Each row is a point. Each copy is the shape, with its points in the same order, stretched, turned, moved and blurred by noise. Some copies are also mirrored. Which?

Shape:
[[-0.2  2.5]
 [ 2.9  1.3]
 [-3.5 -3.4]
 [-9.2  1.5]
 [ 5.5  3.4]]
Copy 1:
[[ -2.2  -1.2]
 [  1.5  -3.4]
 [ -0.7   4.3]
 [-10.3   5.2]
 [  3.0  -5.5]]
Copy 1 is: mirrored
Copy 2, 5 rows:
[[ 1.0  2.5]
 [-1.9  3.7]
 [-1.2 -3.3]
 [ 5.5 -4.4]
 [-1.9  6.9]]
Copy 2 is: mirrored

Shape (6 x 2):
[[-1.9 -4.2]
 [-0.8 -0.6]
 [-3.9 -5.0]
 [ 2.7  4.4]
 [-2.9 -1.1]
 [ 8.4  3.6]]
Copy 1:
[[-3.8 -2.9]
 [-0.6  1.1]
 [-5.6 -2.6]
 [ 3.4  2.8]
 [-2.5  0.9]
 [ 8.5  0.0]]
Copy 1 is: only turned
Copy 2 (6 x 2):
[[-6.9 -1.6]
 [-2.9 -0.5]
 [-8.4 -3.6]
 [ 3.2  2.7]
 [-3.7 -3.0]
 [ 2.9  9.1]]
Copy 2 is: mirrored
Copy 3:
[[-1.2 -5.0]
 [-0.5 -1.5]
 [-3.7 -5.9]
 [ 3.5  3.6]
 [-2.8 -1.7]
 [ 9.6  3.0]]
Copy 3 is: only turned

Shape, 8 rows:
[[ 1.5  1.7 -2.1]
 [ 2.3  4.8  6.9]
 [-5.0 -1.1  5.7]
 [ 2.4  2.7  0.8]
 [-2.8  3.7 -2.2]
 [-5.6 10.4 -0.7]
 [-4.1  0.7  1.2]
 [-6.0 -0.6 -2.9]]
Copy 1 (8 x 3):
[[ -1.3   2.6  -1.4]
 [  8.6   3.2  -3.3]
 [  5.8  -4.9  -1.6]
 [  1.9   3.3  -1.0]
 [ -2.6   0.5  -4.0]
 [ -2.0   0.1 -11.1]
 [  1.7  -2.4  -3.0]
 [ -3.4  -3.7  -2.5]]
Copy 1 is: mirrored
Copy 2:
[[  2.4   1.8  -1.4]
 [  4.0  -8.1  -5.1]
 [ -4.9  -6.3  -3.5]
 [  3.6  -1.6  -2.5]
 [ -0.4   3.1  -5.6]
 [  0.3   2.6 -12.2]
 [ -3.2  -0.9  -3.2]
 [ -4.9   3.3  -2.6]]
Copy 2 is: mirrored

Shape:
[[-2.8 -1.3  4.4]
 [ 5.1  5.1 -2.8]
 [ 2.6 -1.8  5.1]
 [ 2.1  8.4 -1.4]
 [-6.5 -4.0  0.4]
 [-2.7 -6.5  4.8]
 [-5.8 -4.1 -1.2]]
Copy 1 (7 x 3):
[[-1.0  1.4  4.1]
 [ 4.3 -0.1 -6.2]
 [ 4.7  0.0  3.4]
 [ 3.1  4.7 -6.8]
 [-6.2 -2.5  2.7]
 [-1.1 -2.7  6.6]
 [-5.9 -3.2  1.4]]
Copy 1 is: only turned
Copy 2 (7 x 3):
[[-1.1  0.5  1.3]
 [ 7.5  5.6 -3.2]
 [ 2.6  2.8  4.0]
 [ 4.6  7.4 -5.5]
 [-2.5 -5.9 -1.0]
 [-1.8 -3.4  4.7]
 [-0.9 -6.9 -1.5]]
Copy 2 is: only turned

Shape (9 x 4):
[[-5.6 -2.9  2.5  0.1]
 [ 1.8 -3.4  0.3  3.3]
 [ 3.2  6.3 -1.9 -7.7]
 [ 0.0  4.5  9.6  3.1]
 [ 2.0  2.8 -2.8  0.7]
 [ 9.3  1.8 -3.2  4.3]
 [-0.9  6.6  3.2 -1.6]
 [-2.6  5.8  3.4  1.2]
 [ 6.2 -1.2 -0.9 -5.0]]
Copy 1, 9 rows:
[[-0.6 -5.9 -0.5  4.1]
 [-3.5 -1.7  5.6  0.0]
 [ 3.3  3.3 -5.1 -8.5]
 [ 7.7  1.1  7.0  4.2]
 [-1.7  3.1 -0.3 -2.8]
 [-4.8  7.6  7.3 -5.1]
 [ 5.5  1.9 -0.1  0.7]
 [ 3.9  3.2 -0.4  3.6]
 [-0.5 -1.0  1.6 -9.8]]
Copy 1 is: mirrored
Copy 2, 9 rows:
[[-6.2 -2.0 -2.6 -2.1]
 [-0.8 -2.4 -4.1  3.3]
 [ 5.9  8.0  0.9 -5.7]
 [-3.8 -1.5  7.9  1.9]
 [ 1.4  4.9 -2.4  1.7]
 [ 6.2  2.9 -2.0  7.3]
 [-1.3  4.9  4.3 -1.9]
 [-4.0  4.1  3.9  0.1]
 [ 6.8  0.4 -2.4 -2.7]]
Copy 2 is: only turned
Copy 3 (9 x 4):
[[-0.1  4.2  4.7  2.7]
 [ 1.2 -1.8  0.0  2.8]
 [ 1.2  6.5 -7.0 -1.5]
 [-2.5  1.1  3.6 -6.5]
 [-0.5  0.2 -4.7  1.4]
 [ 1.8 -5.5 -7.1 -0.2]
 [-3.4  5.8 -0.7 -2.6]
 [-3.9  3.1  2.2 -2.2]
 [ 7.1  1.5 -5.1  0.5]]
Copy 3 is: mirrored
Copy 4 (9 x 4):
[[-4.8 -3.4 -1.2  2.1]
 [ 2.9 -3.4  1.7  4.2]
 [ 7.9  3.1 -3.0 -7.7]
 [-2.1  6.6  6.2  2.7]
 [ 5.4  1.8 -2.8  1.0]
 [10.8  1.9  4.2  4.0]
 [ 1.5  6.5 -1.9 -2.8]
 [-1.0  6.4 -1.9  1.2]
 [ 7.2 -2.8  2.5 -5.5]]
Copy 4 is: only turned

Shape, 12 rows:
[[-0.9 -1.5  1.1  2.4  0.8  5.1]
 [ 1.4  4.7 -4.7  0.2  1.3  1.5]
 [-4.7 -4.3 -3.8  3.4  2.4 -2.5]
 [ 2.8  9.6 -4.7 -2.7 -2.9  2.1]
 [-3.1  8.6  4.2  1.0  6.0 -2.6]
 [ 0.3 -1.2  0.9 -5.4  2.4  6.4]
 [-0.1  1.2  5.1 10.8  4.8  0.1]
 [ 1.4  5.0 -1.7 -5.5 -4.8 -5.5]
 [-0.1 -5.1  0.1  2.7 -0.3 10.5]
 [-3.1  2.7  4.3  7.9 -0.5  4.6]
 [-0.8 -3.2 -2.2 -0.2 -5.2 -2.3]
 [ 4.3  6.2  1.9  2.0 -3.5 -7.6]]
Copy 1 (12 x 6):
[[  0.6  -4.0   2.3  -3.3   0.2   5.1]
 [  0.3   2.7  -5.2  -2.0  -0.4   0.4]
 [ -6.6  -3.7  -1.2   3.6   1.1  -2.8]
 [  1.8   7.9  -6.2  -4.2  -2.8   0.2]
 [ -1.5   7.4   1.2   0.3   6.7   4.0]
 [ -1.2  -0.3  -1.6 -10.5   2.2   2.6]
 [  3.3  -4.1   3.0   5.8   4.3   7.1]
 [ -0.8   7.7   0.9  -1.6  -3.0  -5.6]
 [  0.2  -7.1  -1.1  -6.2  -3.7   6.0]
 [ -1.1  -0.2   2.3   2.2  -1.6  11.9]
 [ -3.4  -2.5   1.9  -0.3  -4.9  -3.6]
 [  3.7   6.5   2.6   4.6  -1.4  -2.2]]
Copy 1 is: only turned
Copy 2, 12 rows:
[[-1.8  0.7  0.2  2.7  3.6  4.5]
 [ 2.3 -1.2  1.1  6.2  2.5 -1.9]
 [-2.1  1.1 -8.1  3.0  6.7 -1.5]
 [ 2.7 -3.6  5.3  8.4 -2.4 -2.1]
 [ 0.7  9.2  5.6  2.4  3.4 -4.7]
 [-3.7 -3.5  4.6 -1.6  3.6  2.1]
 [ 3.7  9.7 -1.7  2.0  6.6  4.2]
 [ 1.2 -1.9  1.7  1.9 -6.9 -5.1]
 [-3.4 -2.6 -1.1  2.8  5.4  9.9]
 [-1.2  7.2  0.3  5.8  2.2  5.8]
 [-1.3 -2.1 -5.9  2.1 -2.2  0.4]
 [ 6.8  4.0  0.3  1.7 -5.5 -2.5]]
Copy 2 is: mirrored
Copy 3, 12 rows:
[[ 0.9 -1.8  0.3 -1.4  2.3  4.7]
 [ 2.3  5.9 -2.4 -1.6  0.0  1.5]
 [-2.6 -2.2 -2.8  2.2 -2.7  0.8]
 [ 3.1  9.9 -1.1 -5.0 -2.1  4.5]
 [-4.8  7.2  5.0  1.1  1.1 -2.8]
 [-0.2 -0.3 -1.1 -7.0  3.9  4.4]
 [ 0.2  0.6  3.0  8.1  3.0  0.7]
 [ 1.9  4.4  2.1 -5.2 -6.5 -1.4]
 [ 0.9 -4.2 -2.1 -0.6  5.8  9.8]
 [-1.6  1.2  3.4  5.9  2.6  7.4]
 [ 1.8 -2.2  1.6 -2.5 -6.6  3.0]
 [ 5.6  4.4  5.6  1.0 -6.5 -3.3]]
Copy 3 is: only turned
Copy 4 (12 x 6):
[[ 1.4  0.6 -0.9 -3.2  1.6  4.4]
 [ 1.4 -3.7 -4.4  2.9 -3.0  1.6]
 [-4.6 -0.2 -4.8 -2.4  3.6 -2.0]
 [ 2.3 -4.1 -2.5  5.1 -9.6  2.7]
 [ 1.9  2.9  4.9  8.3  2.6 -2.2]
 [ 4.2 -6.2  3.8 -4.5  0.0  3.4]
 [ 3.5  9.2 -3.0  1.8  6.3  1.2]
 [-0.1 -0.6  0.5  0.1 -9.9 -5.6]
 [ 3.2 -1.4 -1.0 -8.3  1.5  9.6]
 [-0.6  6.7  0.8  0.9  2.6  7.5]
 [-2.8  1.2 -2.8 -5.7 -3.8 -2.3]
 [ 2.7  5.6 -3.3  4.1 -7.5 -6.5]]
Copy 4 is: mirrored

Shape:
[[-3.0  8.3  0.6  0.9 -3.8 -1.3]
 [-2.8  0.0 -5.4  0.5  3.6  4.6]
 [ 7.9 -1.6 -1.9  3.0  8.1  5.3]
 [ 2.3 -5.0 -0.2 -5.2  1.6 -1.6]
 [-2.5 -4.6  9.4 -1.9 -0.5  6.1]
 [-2.0 -0.2  4.2  1.5 -1.4 -9.7]
 [ 7.1  2.8 -0.4 -4.7  4.1  2.7]
 [ 0.8 -6.4 -3.3  2.0  0.1  4.4]
 [ 6.1 -2.5 -4.8 -1.2  2.6  3.0]
 [-5.5  4.4 -1.5 -0.3 -0.3  0.2]
 [ 1.5  7.5 -2.1  4.9 -1.2 -3.9]]
Copy 1:
[[ 6.3  2.5 -2.8  1.0  5.1  1.9]
 [-5.1  0.6  0.5  2.4  2.2 -5.0]
 [-1.1  2.2  6.3  1.6 -6.4 -9.7]
 [-1.6 -6.0  4.1 -2.5 -5.4 -0.9]
 [-2.4  0.1  7.9  6.0 -6.2  8.1]
 [ 8.0 -6.7  4.8  0.7  3.3  1.7]
 [ 1.0  2.5  2.3 -5.4 -6.0 -3.9]
 [-4.0 -3.9  1.0  5.9 -4.8 -3.3]
 [-2.1 -1.6  0.6 -0.3 -6.2 -6.6]
 [ 0.3  1.1 -0.7  1.0  5.2  0.6]
 [ 8.8  1.6 -1.7  1.3  4.6 -4.6]]
Copy 1 is: mirrored
Copy 2, 11 rows:
[[-2.9  8.2  3.9 -1.8 -6.2 -0.8]
 [-4.1  4.2 -5.1 -2.9 -0.9  4.0]
 [ 7.1  5.2 -5.8 -2.6  4.6  5.8]
 [ 0.4 -5.2  1.4 -0.8  2.6 -1.0]
 [-0.2 -1.2  9.1 -4.7  2.7  7.1]
 [-3.7  2.7  7.5  4.1  0.3 -4.9]
 [ 8.0  2.5 -2.9 -5.3 -0.5  1.1]
 [-2.6 -1.0 -1.7  1.6  0.7  6.9]
 [ 3.6 -0.7 -4.8  0.0 -0.3  3.5]
 [-6.1  5.4  0.9 -1.9 -2.6 -1.1]
 [ 0.9  8.2 -0.1  3.0 -4.2 -3.1]]
Copy 2 is: only turned

Shape, 11 rows:
[[-1.9 -3.1  2.6  4.7 -2.4 -1.3  5.3 -4.1]
 [-3.9 -0.2 -3.9  0.5 -0.9  2.3  0.8 -9.8]
 [-0.1 11.1  1.6  1.6  2.9  5.7  0.8 -1.4]
 [-3.5 -1.3  1.1 -3.3  0.7  3.0  0.8  2.9]
 [ 5.0 -4.6 -0.2 -3.6  1.1 -1.6  0.0 -0.7]
 [-4.5 -1.5 -0.9 -0.4  2.0 -1.7  0.7 -6.0]
 [ 1.0  2.5 -2.3  0.1 -3.4  0.0  9.4  2.4]
 [ 4.1  4.1  3.6  3.5 -5.6  1.5  1.1 -2.1]
 [-0.3 -1.8  1.1  5.9 -1.8  4.2  4.1  2.4]
 [-2.3 -4.5  0.2  5.3  2.2  1.8  2.6  3.0]
 [ 3.5 10.0 -1.1  6.1 -9.2 -1.8  2.4  2.8]]
Copy 1 (11 x 8):
[[ 1.2 -3.0 -0.2  8.3 -3.3 -2.1  3.4 -0.5]
 [-2.4  4.1 -3.5  4.2 -1.5 -4.7 -2.4 -4.9]
 [ 2.2  0.3 -5.5  2.2 10.6  1.0 -2.5  4.8]
 [-3.6 -6.0 -2.5 -0.4 -1.6 -1.4 -3.1  4.8]
 [-1.3  0.8  2.6 -1.3 -5.6  2.4  1.1 -0.1]
 [-0.1  1.3  1.0  3.0 -2.3 -5.2 -3.5  0.0]
 [ 0.9 -4.0 -5.1 -1.4  2.8 -3.7  8.8  0.0]
 [ 2.6 -3.3 -1.8  5.9  4.8  6.3  2.2 -3.1]
 [ 2.1 -6.0 -7.7  6.1 -3.1  0.5  2.6  2.5]
 [ 3.3 -4.6 -5.7  6.0 -6.5 -2.7 -0.6  5.8]
 [ 9.8 -6.2 -6.2  2.3 11.4  3.5  4.5 -5.7]]
Copy 1 is: mirrored
Copy 2, 11 rows:
[[ -4.4  -1.7   1.9  -3.7  -4.0  -0.5   5.9  -6.6]
 [  0.1  -5.2  -5.8  -3.4   4.1   2.1   4.5  -9.1]
 [  1.6   9.0  -4.3  -0.2   3.1   8.6   3.7  -2.3]
 [  0.6  -0.8   3.1  -3.6   0.8   4.3  -0.5   4.1]
 [  2.6  -6.3  -3.7   0.8  -6.1   0.1  -0.3   4.1]
 [  1.1  -4.0  -1.9  -5.2   3.7  -1.3   2.1  -4.0]
 [ -9.2   0.8  -1.5   0.7  -4.5   3.1   5.8   3.2]
 [ -3.9   5.2  -4.7   1.4  -6.9   6.8   2.4  -5.0]
 [ -2.9   1.5   5.7   2.8  -4.2   4.3   4.7  -3.2]
 [  0.3  -1.2   9.0   2.0  -1.3  -0.6   3.9  -0.9]
 [-12.1  10.5  -3.8   5.9  -5.6   7.6   1.5  -4.1]]
Copy 2 is: only turned

Shape (14 x 9):
[[-2.2 -0.2  4.3 -2.7  2.8 -1.3  4.3  8.9 -7.8]
 [-2.0  2.7 -3.1  3.1 -2.3 -0.4  3.7  5.8 -5.2]
 [-4.2  0.6  4.7  5.2  1.7  2.3 -0.4 -5.1  8.4]
 [ 0.1  3.1  2.5 -4.5  6.7  1.7  3.1  3.2 -7.9]
 [-0.7  3.4 -2.2  0.2 -4.9 -5.1 -5.8  1.2  8.3]
 [-5.3  4.4 -4.6  0.3  1.1  1.2 -2.6  3.3  6.6]
 [ 0.2 -1.7  0.3  1.6 -3.3  6.4  1.3 -7.0  0.7]
 [ 0.0  7.1 -0.2  2.8  0.9 -3.1  1.3  1.3  5.5]
 [-0.4  6.3 -2.5 -4.8  1.1 -0.5  3.4  5.4 -6.7]
 [-7.9 -0.5 -4.1  4.4 -1.4 -4.9 -1.6 -1.9  3.2]
 [-5.3  1.9 -2.5  3.0 -4.1 -0.8  1.5  4.0  6.7]
 [-4.7  2.8  3.4 -2.9 -4.6  4.1  1.2 -7.3  6.9]
 [ 1.5 -2.7 -1.7 -3.6  3.6  0.7  6.2  4.0 -2.6]
 [-2.0  3.5 -3.1 -3.0  1.9 -5.2  7.6  5.6 -4.5]]
Copy 1:
[[ 1.9 -0.7  2.3 -7.9 -1.6  2.7  2.7  6.2 -7.6]
 [-0.5  3.4 -2.1  0.2 -0.6  0.3  5.5  2.3 -6.8]
 [-5.5 -1.7  7.3  4.2  0.8 -2.6 -0.3  0.7  3.5]
 [ 0.4 -1.7  1.0 -9.2  3.9  3.8  1.9  3.3 -3.5]
 [ 2.2  2.1 -3.5  6.7 -0.2 -6.0 -4.9  3.3  1.9]
 [-4.7  2.0 -3.0  4.1  0.7 -0.6 -0.6  6.3  2.3]
 [-3.4 -0.9  2.1  1.1 -1.6  0.2  1.8 -7.1  1.1]
 [ 0.1  2.4  0.7  1.6  3.5 -5.5  1.6  4.6  1.9]
 [ 1.0  3.4 -4.3 -6.6  2.4  1.0  2.0  3.3 -4.4]
 [-6.0 -1.2 -1.2  6.6  0.6 -4.6 -1.1  3.4 -4.7]
 [-3.5  2.9 -0.8  4.7 -3.7 -3.8  1.7  4.9 -0.3]
 [-6.0  1.6  3.0 -0.8 -2.4 -3.8 -3.6 -3.8  4.2]
 [ 0.5 -5.2 -2.1 -6.7 -1.6  0.6  4.7  3.1 -2.5]
 [-0.7 -0.3 -3.7 -6.6  1.1 -3.4  3.9  5.9 -6.4]]
Copy 1 is: only turned
Copy 2, 14 rows:
[[-5.6  1.4  2.7  0.0 -1.2 -2.9  2.9 13.9 -3.1]
 [-1.9  3.0 -3.2  4.8 -2.3  1.5  2.2  8.6  1.0]
 [-3.8 -6.0  3.4  5.3  2.1 -1.8  2.9 -7.6  7.4]
 [-5.5  3.5  3.2  2.2  4.2 -1.9  2.8  9.8 -7.4]
 [ 0.0  3.7 -0.9 -1.6  1.0 -1.4 -5.7 -5.2 10.6]
 [-3.9  2.3 -3.7  1.0  6.5  3.2 -2.0  0.2  9.4]
 [-0.9 -4.0  2.0  4.9 -1.9  6.5 -0.1 -5.4 -2.2]
 [-0.4  4.4  0.1  3.7  3.5 -1.6  3.3 -1.5  8.8]
 [-3.3  7.8 -1.1  0.8  1.0  0.9  1.3 10.2 -3.6]
 [-4.0 -2.2 -7.9  3.2 -0.5 -2.8 -1.8 -3.4  7.2]
 [-3.2  0.7 -2.2  0.7 -0.4  1.5  0.8  0.6 11.3]
 [-6.6 -0.5  3.1 -1.3 -0.8  3.6  0.7 -9.6  1.1]
 [ 0.5 -0.4 -2.0 -1.7  0.4  0.9  5.4  8.2 -4.2]
 [-2.5  6.3 -6.1  0.2 -1.1 -2.5  5.9  8.8 -0.9]]
Copy 2 is: only turned
Copy 3 (14 x 9):
[[-1.5 -5.4  8.2 -4.7 -0.7  4.5  3.8  6.2 -6.5]
 [-1.4  0.5  1.8  2.1 -3.6 -1.1  0.6  4.7 -5.1]
 [-0.6 -2.4 -0.6  5.8 -1.7 -1.5 -2.9 -9.6  7.2]
 [-3.0 -1.3  3.6 -2.7  1.4  7.6  6.6  3.8 -5.1]
 [ 4.3  5.3 -1.0  0.8 -0.7 -4.3 -9.8  0.7  4.3]
 [-5.3 -0.4 -4.4  0.9  0.5 -1.9 -8.7  0.3  4.8]
 [ 4.0 -0.3 -4.8  3.4 -5.3  2.4  2.1 -6.3  0.1]
 [-1.4  4.7  1.3  2.1 -0.6 -2.6 -0.8  1.4  5.2]
 [-3.7  2.6  1.8 -3.5 -0.5  3.0  3.6  7.1 -5.2]
 [ 1.0  0.4 -1.4  1.6  0.3 -9.6 -5.2 -5.3 -0.6]
 [-2.1  0.0 -1.9  1.3 -5.2 -5.9 -7.4  1.5  3.4]
 [-1.0  1.8 -2.1 -0.8 -6.3  2.1 -3.5 -7.7  6.3]
 [ 1.5 -4.5  1.3 -4.5 -1.1  0.8  5.9  5.7 -0.7]
 [-2.5  0.2  4.1 -6.3 -0.7 -3.3  4.7  6.7 -3.1]]
Copy 3 is: only turned
Copy 4 (14 x 9):
[[ 0.6 -3.1  3.0  7.3  8.4 -5.6  3.1  6.3 -2.3]
 [-3.1  5.1 -3.0  6.7  0.6 -3.2  2.8  5.9 -4.7]
 [ 1.5  6.3  1.5  0.6 -3.5 -0.7 -5.8 -9.1  7.5]
 [ 1.6 -1.4 -2.1  3.8 11.0 -2.2  0.1  6.4  0.8]
 [-2.1  6.7  4.4 -8.7 -6.0 -0.6  0.0 -2.8 -3.6]
 [-8.7  6.1  0.6 -6.0 -1.1 -1.8 -3.1  0.9  2.0]
 [ 5.1  2.6 -5.6  4.6 -6.4  1.4 -6.8 -0.7  1.8]
 [-1.2 10.1  2.0 -1.7  0.2 -0.5  2.6 -0.4  2.9]
 [-1.6  3.0 -3.2  1.6  6.7 -4.4  2.4 10.9 -3.1]
 [-4.1  5.2 -3.3 -2.6 -3.7 -5.6 -0.7 -7.3 -3.2]
 [-5.3  6.8  2.3 -1.0 -5.9 -4.7  0.3  0.1  0.8]
 [ 4.1  6.5 -0.8 -2.5 -6.0 -5.4 -8.7 -1.9  5.8]
 [ 1.0 -4.9 -2.4  2.9  2.6 -2.0  5.0  6.6  2.4]
 [-0.9  2.7 -2.7  1.9  5.4 -7.3  8.2  7.3 -1.2]]
Copy 4 is: mirrored
